Each point is reached from the start by the listed moves, each made 0, 1 or 2 times, or once backwards (-1), plus a little noise. Is the number of moves made odd or even? Then give how often each move was made.
(in the rows, 128 means zero)

Moves:
(1): [169 140 110 138 119]
(2): [120 172 122 126 125]
Start: [123 124 106 143 127]
Points:
[190 235  59 159 105] => even (2, 2)
[148 224  77 149 113] => odd (1, 2)
[106 214  95 140 122] => even (0, 2)
[ 66 200 114 130 131] => odd (-1, 2)

Moves:
(1): [162 120 128 132 127 125 133 124 120 111 135 129]
(2): [137 161 121 131 127 129 123 129 120 118 116 126]
(3): [125 130 163 137 128 136 122 126 124 129 130 125]
(4): [119 125 122 150 123 120 130 120 131 131 124 140]
(5): [134 136 121 133 159 130 125 131 126 128 122 147]
(6): [129 130 121 131 132 155 133 115 123 122 124 122]
(7): [131 128 131 121 130 125 161 133 139 130 121 120]
(8): [137 108 130 141 119 138 124 167 125 134 122 123]
(9): [140 122 133 127 125 134 115 130 162 125 118 126]
(10): [154 139 118 133 131 135 124 120 129 165 126 132]
(11): [130 136 123 139 126 136 137 132 133 121 158 137]
Start: [123 129 125 112 126 138 124 152 132 137 116 131]
Points:
[165 249  57 110 162 199  77 120 190 132 134 160] => even (-1, 2, -1, -1, 1, 1, -1, -1, 2, 1, 2)
[186 172  74 125 171 151  38 193 165 121  26 158] => even (0, 2, -1, 0, 2, 0, -1, 1, 2, 0, -1)
[204 167  96 158 162 163 101 232 101 114  78 159] => odd (1, 2, 0, 0, 2, 0, 0, 2, 0, 0, 0)
[ 95  53 181 130  83 182  87 177 154 109 129 102] => even (0, -1, 1, 0, -1, 1, -1, 1, 1, -1, 0)
[162 105 120 161 108 133  75 131 188 120 101 160] => even (1, 0, 0, 2, 0, 0, -1, 0, 2, 0, 0)
[118 139 179 129  74 108 118 202 163  99  48  93] => odd (0, 2, 1, 1, -1, -1, 1, 1, 1, -1, -1)
[100 180  87 113 141 111 105 219 133 108  77 145] => even (-1, 2, -1, 0, 1, -1, 0, 1, 0, -1, 0)
